Each row is a point. A path goes straight from each point to the next, and from the last back to the first. The post is the endless flat space through its rows: a point in 2 columns, a line in 3, a plane in 4, and so on, so that a path can go around it. How many times does the path go around the post? Going back the other way cancels.

Post, one row:
[[-1.1  0.1]]
Path:
[[-4.4  0.6]
 [-2.7 -5.7]
 [ 4.7 -4.5]
 [ 3.2  1.1]
 [-1.7  7.3]
 [-6.3  4.7]
 [-1.4  6.5]
 [ 4.3 -0.9]
 [ 1.2 -1.9]
 [-1.1 -2.3]
 [-4.2  0.4]
 [-4.9  3.8]
 [-0.6  6.2]
 [-3.7  2.3]
 [-2.6 -0.8]
 [ 1.2 -3.7]
 [ 7.3 -2.7]
 [ 2.1  1.2]
 [-1.2  5.9]
 [ 5.8 -1.7]
 [ 6.3 -5.7]
 [-2.0 -5.9]
 [-6.5  1.6]
 [-4.1  3.4]]
Times around: 0

Post (7 x 8):
[[-1.9  4.5 -3.3  0.7  1.0 -0.6  4.3 -2.8]
 [-1.0 -0.7 -2.8  1.2  0.0  3.5 -4.4 -2.1]
 [-1.3  2.1  3.5  0.7 -9.0 -2.7  1.0 -3.7]
 [-4.1  0.5  4.6  0.8 -3.1  0.8 -1.7 -3.7]
 [-2.0  2.4 -1.5 -2.9 -0.6 -3.5  4.3 -6.2]
 [-4.5 -2.8  0.5  0.8 -4.1  5.1 -1.1 -1.2]
 [ 3.6 -4.0  6.6  2.8  4.8 -6.1 -2.2  4.2]]
Path (31 x 8):
[[  0.4   6.5  -1.3   4.8   2.8   2.0  -3.9  -7.0]
 [  2.5   3.4  -4.1   3.6   8.6   1.2  -3.7  -4.6]
 [ -1.0   4.2  -3.0   6.7   1.0  -1.8   2.2  -0.5]
 [-10.9  -3.7   2.0  -4.8  -4.2   0.9   0.6  -7.3]
 [  2.2   3.2  -0.4  -0.8   2.1  -7.2   1.5  -0.9]
 [ -0.9  -3.5   2.2  -3.8  -4.3   0.3   5.5   0.6]
 [ -0.6  -0.2  -0.1  -7.0  -1.9  -1.8   4.6  -6.3]
 [  0.8  -1.9   7.0   1.8  -1.8   1.7   5.6  -1.4]
 [ -0.9   2.1   1.9   2.6  -2.5  -1.5   0.5  -5.0]
 [ -7.7  -2.6   5.4  -2.2  -4.8  -2.4   1.9  -7.2]
 [ -5.7  -4.9  -4.7   1.6  -3.3   6.3   1.7   3.4]
 [ -2.6   1.8  -0.5   1.1  -2.3  -0.8   3.2   1.8]
 [  7.8   3.8   1.2   4.6  -7.2  -0.9  -6.0   2.5]
 [  2.6  -2.5   2.8   1.2   7.8  -1.2  -3.0  -1.8]
 [ -5.3  -4.1   6.2   3.7   0.5   5.2  -0.9  -2.2]
 [ -3.9  -3.4  -7.6   1.2   1.7   2.3   2.8  -0.4]
 [  1.5   4.4   2.5   3.9   6.1  -7.0  -5.7   4.7]
 [  4.1   3.4  -2.6  -4.1  -1.7  -4.6  -6.9  -5.7]
 [  5.7   1.6  -1.8   0.5  -2.9  -1.4  -7.1  -3.0]
 [ -2.9  -4.8   4.6   3.1  -0.9   3.1   2.7  -2.4]
 [ -0.4   0.7   2.0  -1.1   2.5 -10.1   0.4  -8.3]
 [ -9.0   1.9   1.2   1.2  -1.7  -1.2  -2.6  -3.4]
 [ -9.9   5.5   0.1   1.3 -13.3   5.4   9.9  -0.4]
 [  4.4  -3.9  -2.7  -2.3   0.6   5.4  -5.9   2.6]
 [  0.7  -2.3   4.1  -1.9   4.9  -2.2   5.4  -3.3]
 [  0.6  -2.0   1.8   3.8   1.9  -0.1  -3.7  -1.1]
 [ -0.2  -1.5   1.1   2.4  -2.1  -5.1  -3.0  -3.8]
 [ -5.3   4.3  11.4   4.0  -2.3  -6.0   6.4   3.4]
 [ -4.7   6.5   3.2  -2.6   5.6  -0.2  -4.7  -5.4]
 [ -0.2  -2.0   3.5   1.0  -2.9   1.5  -0.7   0.0]
 [ -2.4  -3.2   1.1  -0.4  -1.2   3.2  -3.5  -5.4]]
Times around: 5

Post (17 x 18):
[[-2.2  5.2 -4.5  4.7  1.0 -2.3 -1.2  2.7 -1.4  0.9  3.8 -3.4  3.4  0.6
   0.3  0.0 -1.2 -2.0]
 [ 2.7 -6.2 -3.2  1.8 -3.4  1.4 -0.6 -1.3 -1.4  6.2 -1.4  5.4 -2.5 -0.1
   6.9  0.7 -5.9  7.9]
 [-3.1  5.4  3.6  3.3 -3.1  2.9 -2.1  0.7  0.6 -3.3  2.0  1.1  2.7 -0.4
  -2.7  1.5  3.8 -0.7]
 [ 1.3 -3.5 -3.5  0.6 -1.3  6.5  1.6 -4.8 -0.2  3.4 -0.8 -1.2  1.1 -5.2
   3.5  1.9 -4.4  6.0]
 [-0.1  7.9 -2.3  3.5 -3.0  1.9 -1.3  1.1  1.4 -1.2  3.2 -2.9 -4.2 -2.0
   2.0  5.2 -0.9  2.2]
 [-2.1  3.1  0.1  1.5 -0.4  1.6 -6.3  0.3  0.6  2.4  3.6 -3.4  0.1 -0.5
   0.8 -0.3  4.4 -5.0]
 [-1.1 -2.6  0.4 -4.1  4.7 -3.3  1.3  3.8 -0.1 -7.5  2.1  4.2  1.3 -0.2
   0.6 -2.9  8.8 -3.9]
 [-3.2 -4.4 -3.8  2.8 -2.4  0.7  1.0 -1.0 -5.8  6.2 -4.4  0.2 -7.9 -3.5
   0.3  2.6 -6.6  6.7]
 [ 1.0 -2.9  0.1 -3.7 -0.3 -2.8  2.5  3.6  2.1 -4.2 -1.3 -0.6  2.1  4.7
  -1.8 -3.3 13.2  1.8]
 [-6.4  2.0 -0.7 -0.9 -1.4  2.8  0.3 -0.1  5.6  4.7  2.1 -1.6 -2.7 -0.9
   2.7  1.4 -5.0 -1.5]
 [-3.8  5.8  0.2  0.9  5.2  1.5 -5.8  3.5  4.0 -5.0  3.4 -3.5  2.2  0.6
  -3.3 -3.9  2.2  2.1]
 [-4.1  1.7  1.7 -0.5 -1.4  1.1 -3.3 -1.9 -0.2  2.2  5.6 -2.1  1.3 -0.9
   0.9  3.5 -1.9  3.6]
 [-2.8 -6.4  0.6  2.9  1.3 -0.9  0.9  4.7 -2.5  2.3 -5.3 -1.5 -2.2  3.3
   6.9  5.5  1.6  1.5]
 [ 0.8 -5.9 -0.9  7.0 -4.0  1.4  0.8 -0.2 -1.1  2.1  1.8 -2.7 -3.2 -2.4
   3.0  2.1 -8.1  4.6]
 [ 0.4 -3.5  4.6  0.4  4.8 -3.0  4.6  5.7 -3.7  4.8 -2.4  3.1 -2.3  4.6
   1.5  0.8  6.6  0.9]
 [ 2.7  1.0 -0.8 -3.7  3.3  1.6 -4.3  2.6  1.7 -7.1  0.9  0.8  1.9  6.9
  -2.1 -0.5  4.0 -6.3]
 [ 0.5 -1.0 -0.8  2.0 -0.9 -2.8 -3.0 -0.7  3.4  3.1 -0.2 -1.8  0.3 -3.7
   0.5  5.1 -4.0  0.2]]
Path:
[[ -6.4   3.7   2.4  -4.1   4.1  14.3   4.7   4.9  -0.9  -4.4   2.0  -1.3
   -3.5   4.1  -0.6  -4.1   4.2   6.3]
 [ -1.9  -0.5  -6.6   5.8   3.0  -7.4   0.9  12.4  -3.8   2.3  -3.1   1.5
    3.0   7.3   1.3   2.1  -5.2  -1.5]
 [ -7.5  -3.3  12.6  -2.7 -10.1  -4.8   8.6   4.9   6.7   4.1   2.2  -3.0
    3.5  -1.5  -1.5  -2.9  14.7   4.0]
 [  0.4  -3.0  -6.3   4.8   0.5  -7.8  -5.8   2.0  -7.3  -2.0  -4.6  -1.3
   -3.0  -1.2   5.5   6.5   0.4  -8.0]
 [ -5.9  -1.5  -0.7   1.2   4.0  -1.6  -2.9   3.1  -1.4   3.6  -3.6  -4.5
   -2.1   5.9   2.5   3.4   9.0  -1.6]
 [ -3.9   0.7   0.1  -2.6  -2.2  -2.8   3.6  -3.1   0.0   4.8   4.2   2.2
    3.7  -1.3   1.7  -1.1   7.8   0.9]
 [  2.0  -0.3   4.6   4.3   1.5   2.5  -0.7  -0.1   0.7  -6.4  -2.9   2.8
   11.7  -1.9   2.9   0.9   7.5  -1.8]
 [ -8.9   4.6   4.2  -2.9   3.2   6.4   2.2   6.2   5.4 -11.6   1.6  -2.0
    3.4   3.8  -1.8  -3.9   6.1   0.7]
 [ -4.3  -1.9   3.5  -1.7   2.6   6.2  -3.2   2.4   2.4   3.1  -5.9  -4.8
   -1.7  -0.9  -4.1   1.2   7.8   2.1]
 [  3.7  -1.8   0.1   0.8  -6.4  -1.5   2.9   3.8  -2.6   1.9   0.7   0.1
    0.3   7.2   4.7   4.6   2.4  -2.2]
 [  2.2   0.4  -4.8  -2.1  -4.7  -1.9   0.8  -1.4  -2.3  -1.2   0.9   1.6
   -2.0  -2.5   3.1  -6.5   4.5  11.2]
 [ -2.0  -0.7   2.6  -3.5   0.2   1.2   4.6  -3.4   5.5   1.8  -3.2  -0.9
   -2.9  -1.4  -5.2  -0.3   3.9   2.1]
 [ -2.7   1.1  -0.5   7.5  -0.1  -0.5   1.6   2.9  -3.5   7.9  -3.9  -3.6
   -3.5   2.4   5.3  -4.8   0.6   4.1]
 [ -5.7   2.7  -6.3   2.4   3.7  -1.6   2.7   0.2  -4.9  -0.7   5.2   2.7
   -2.6  -0.6  -0.6  -4.6   5.5   4.1]
 [ -2.2  -5.3   0.7   1.5   3.2  -4.2  -4.5   3.7   1.2   4.6  -0.2   6.7
    3.3  -4.2   1.7   3.6  -2.0   1.1]
 [ -5.5   6.7   0.2   2.7 -12.0   1.5  -0.1   1.2   7.5   2.5  10.6  -3.0
   -5.0  -2.1  -1.5  -6.1   0.1   3.3]
 [  3.0  -1.7  -6.8  -1.4  -1.8  -2.3  -5.5  -5.5  -4.9  -4.5  -2.3  -0.5
   -0.6  -6.0  -1.3  -3.8   2.8   4.6]
 [  4.0   0.5   2.4   2.3  -1.8   5.1  -1.8  -1.4   5.5  -2.0  -0.2  -5.7
    0.8   1.1  -0.3  -0.9  12.5  -6.0]
 [  2.9   2.7   0.7   0.5  -3.6   5.5   0.0  -3.7   0.1   5.5  -0.4  -0.9
   -2.8   9.0  -1.3  -1.6  -5.4   6.7]
 [ -6.2  -1.2   3.3  -0.1  10.2  -6.9   1.6  -1.0   3.0  -2.4   7.3   5.5
    4.4  -9.6  -5.5  -8.2   5.0   8.0]
 [ -4.0   4.0   1.3   2.9   1.6  -1.6  -1.1   7.0   2.6   4.1   4.4   0.0
   -1.1   6.1   2.0   6.7  -2.4   5.4]
 [  0.1  -3.0  -2.3  -0.6  -5.5   5.0  -8.5  -1.9   1.1  -2.0  -0.1  -5.4
   -1.6  -2.6  -1.2   3.6  -7.2  -5.1]
 [ -6.2   1.4   5.1   2.0   2.0   1.9  -3.8   3.2   0.8   6.4   0.0  -1.9
   -2.1   0.2   5.4  -3.5  -3.2   1.2]
 [  1.1   4.2  -2.0   0.0  -0.6   4.5  -1.0   1.5  -1.3   1.8  -4.5   0.9
    4.4  -0.2   2.9  -4.8   7.7  -1.4]]
Times around: 2
